Each row of a before or after table is a point. The points were changed in one or more steps. Then noise was added and the rows were shuffled. The steps act on how far a point lies along the listed directions, d1 being the first. What was done? A step turns or swaps two directions, mirrors them in a line or flattens them onto one, adds a multiple of one to another, or multiplies one. Angles are multiples of 10 degrees, from the lower direction toward the higher: turns from -170 to 170, lines from 10 to 170 but not 90. Use the fewest steps. Two steps may share a direction if one is a turn and the other turns, adds or multiplies; they go together, in the order done. Otherwise the lowest direction goes first.
In the rows, 128 means zero.

Directions:
(1): [172 151]
(2): [151  84]
Before (9 x 2)
[[135 124]
 [166 145]
 [183 143]
 [143 134]
 [164 140]
 [ 79  88]
 [136  86]
 [183 177]
 [191 111]]
After (9 x 2)
[[129 113]
 [131  89]
 [168 139]
 [132 124]
 [130  87]
 [139  74]
 [172  79]
 [107  56]
 [142 189]]
Steps: mirror d1 and d2 in the line at 60 degrees

Directions:
(1): [161 132 179]
(2): [131 188 121]
(3): [179 122  96]
Before (12 x 3)
[[159 116  82]
 [149 155 153]
 [156 132 138]
 [123 149 149]
 [101 126  86]
 [129 145 153]
 [142 126 112]
 [110 130 150]
 [107 168 149]
 [157 160 124]
 [128 146 137]
 [134  81  66]]
After (12 x 3)
[[134 183  96]
 [124 125 100]
 [142 172  96]
 [121 234  84]
 [129 131 146]
 [157 223 131]
 [142 173 108]
 [ 86 137 152]
 [157 139 133]
 [133 120 184]
 [165 199  98]
 [ 99  19 207]]
Steps: swap d1 and d3; multiply d2 by 3

Directions:
(1): [110 115 194 137]
(2): [ 86 132 110 181]
(3): [174  93 128 168]
(4): [154 188 144 149]
Before (12 x 4)
[[147  95 110 151]
 [104 169 124 165]
 [ 85 113 145  99]
 [ 80 143 121 161]
 [109  58  86 134]
 [ 84 140 139 159]
 [185 152 110 134]
 [ 84 207 164 141]
 [154 127 138 162]
 [ 98 128 146 173]
 [200 122  90 150]
 [139  91  79 134]]
After (12 x 4)
[[139 144 171 162]
 [110 191 192 108]
 [ 94  75  94 169]
 [ 70  55  66 111]
 [ 72  85 103 141]
 [102 164 172  89]
 [133 161 145 146]
 [166 135 153 194]
 [162  96 101 146]
 [101  85  83 159]
 [111 161 123 119]
 [103 110  81 156]]
Steps: multiply d1 by -1; add -0.7 times d2 to d3; turn d3 and d4 by 120 degrees

Directions:
(1): [112  98  94 183  99  93]
(2): [175 126 145 127  60 146]
(3): [173  92 164 131 158  84]
(4): [ 77  85 178 120 111 141]
(5): [113 186 171 155 117  95]
(6): [141 125 145 188 155 180]
Before (10 x 6)
[[162  95 142 130 113  88]
 [147 132 158 200 164  82]
 [161 119  99 144  93  91]
 [102 116 123 101 137  97]
 [131 120 126 143 101  94]
 [118 175 200 146 181 124]
 [ 72 142 176 144 156 165]
 [141 176 189 162 158 132]
 [121 165 154 148 199 155]
 [168  62 120 127  96 106]]
After (10 x 6)
[[ 93 121  96 121 128  73]
 [ 97 132  38 165 121  93]
 [114 136  25 121 132 165]
 [143 142 122 157 171 140]
 [152 110 140 107 122 180]
 [111 118 148 134 106 190]
 [134  93 129 121 127 170]
 [114 121 195 107 103 209]
 [ 94 114  62 147  90 106]
 [117 177  39 142 140  70]]
Steps: turn d1 and d5 by -130 degrees; add 1.5 times d2 to d4; turn d3 and d6 by 150 degrees
